Each row of a before or after table is a point. One or more steps were done to the points. Then noise was added and the rows were shuffled. The steps act on columns, c1 being the first. Name the steps. A step turns or swaps two columns, mirrors them in a line or flattens them onto one, adds a multiple of one to another, or multiplies or shifts one. Angles are multiples of 10 degrees, from the lower column toward the higher: turns from -170 to 170, lines from 10 to 170 but not 90. Use the fewest steps. Two steps may share a column if one is a turn and the other turns, adds or multiplies; they go together, in the order done. Otherwise the lowest column goes first.
In the rows, 128 means zero.

Before (14 x 3):
[[117 121 114]
 [146 132 114]
 [151 127 109]
 [108 125 120]
 [203 130 142]
 [110 147 113]
 [110 142 111]
 [116  94 144]
 [132 118 119]
 [148 145 111]
 [137  80 138]
 [113 124 111]
 [160 145 127]
 [132 133 115]]
After (14 x 3):
[[133 104 115]
 [166 116 112]
 [161 136 111]
 [ 96 137 112]
 [145  68 138]
 [100 134 109]
 [ 98 116 119]
 [155 120 116]
 [130 119 118]
 [109 110 112]
 [107 115 114]
 [110  86 142]
 [180 133 128]
 [248 120 138]]
Steps: multiply c1 by 1.6; shift c2 by -10

Before (13 x 6):
[[ 91 150  92 117 195  87]
 [150  95 137 147 146 170]
 [154 157 139 145 105 131]
 [ 94 122 116  92 153 134]
 [108 121 115  91 151 169]
 [ 80 182 108 152 152 118]
 [144 128 110  73 164 139]
 [156 118 122 139 118 166]
 [160 148 163 160 119 123]
 [181 155 129 125 111 132]
 [110 143 108  92 202 154]
 [158 113 131 146  98 152]
 [164 184 168  95 148  77]]
After (13 x 6):
[[128  93 103 125 154 126]
 [137  88  93 125 157  93]
 [104 119 172 157 112  87]
 [112 141 146 119 114 117]
 [143  97 181 183 145  36]
 [118  93  94 143 196 114]
 [107  70 130 124 167 102]
 [127 150 157  90 148 131]
 [112 124  81 152 192  44]
 [127 148 159 156 105  90]
 [114 145 158 113 100 114]
 [144 162 167 147 121  79]
 [132 152  79 186 150  80]]
Steps: mirror c1 and c3 in the line at 60 degrees; swap c2 and c4; shift c6 by -40

Before (11 x 8):
[[152 110 143 129  92 132 144 116]
 [103 140 161 106 141 133 134 105]
 [ 77 128 153 168 141 129 112  82]
 [ 76 107 140 135 112 164 121 119]
 [110 108  87 153 145 204 140 173]
 [ 73 173 122  96  80 139 136 159]
 [ 97 123 151  98 104 152 132 141]
 [124 103 106 102  68 126 158  90]
 [162  83 116 110 130 133 129 161]
 [143 172 102 110 142 185  91  94]
 [126 100  82 175 101 150  92 127]]
After (11 x 8):
[[ 72 135 164  99 193 123 180 168]
 [143  89  74 120 153 127 104  83]
 [ 76 153 166 141 123 129 154 118]
 [126 167  71 177 123 137 132 128]
 [109 128 116 165 102 135 177 186]
 [162 155  96 111  92 126 109 171]
 [ 77 118 171 165 120 135 138  68]
 [103 111 173 108 129 123 132  97]
 [152 167 136 130 137 129 112 113]
 [124 189 134 102 149 124 169  81]
 [ 97 150 167 103 139 123 140 146]]
Steps: add -1 times c1 to c7; turn c3 and c7 by -40 degrees; turn c2 and c5 by 130 degrees; flatten c4 and c6 onto the line at 10 degrees; multiply c8 by 1.3

Before (12 x 11):
[[102 138 129 135 127 143 151 132 151 160 125]
 [123 146  86 163 133 158 157 152 124 145 137]
 [118 164 120 125 148 102 140 100 122  90 100]
 [134 162  99  98  98  94 102  94 113 101 104]
 [118 131 138 169 149 133 120 127 129 141 163]
 [118 108 125 149 140 150 130 152 115 138 111]
 [149 165 131 113  84 121 144 122 120  84 107]
 [152 188 128  84 118 137 118 116 100 111 102]
 [142 181 125 133 100 137 110  93 119 107  79]
 [ 84 128 114 148 129 173 147 126 116 126 147]
 [104 134 115 148 148 157 117 152 162 120 139]
 [132 108 111 146 151 165 145 113 147 135 143]]
After (12 x 11):
[[121  93 127 146 138 149 134 132 132 139 114]
 [130 234 138 130 105 137 161  84 112 103  86]
 [120 199 118 116  85 121 123 131 101  84 103]
 [174  91 138 144 133 166 101  92 133 146 132]
 [137 135 123 169 142 137 123  84 141 146 164]
 [138 166 156 162 145 159  85 119 137 132 122]
 [ 89 198 165 101  99  92 145 122 118 100 106]
 [103 197 129 123  90 102 125 109 138 145  94]
 [136 131 137 146 129 169 103 107 168 130 136]
 [172 141 146 147 117 153 129 127 167 148 141]
 [147 144 120 136 164 142 113 123 164 128 119]
 [118 254 133  84 116 140 145 166  98 120 106]]
Steps: turn c1 and c9 by -70 degrees; add 0.7 times c6 to c1; multiply c2 by 2; turn c3 and c7 by 160 degrees; turn c7 and c11 by 20 degrees; add -1 times c4 to c8; swap c5 and c10
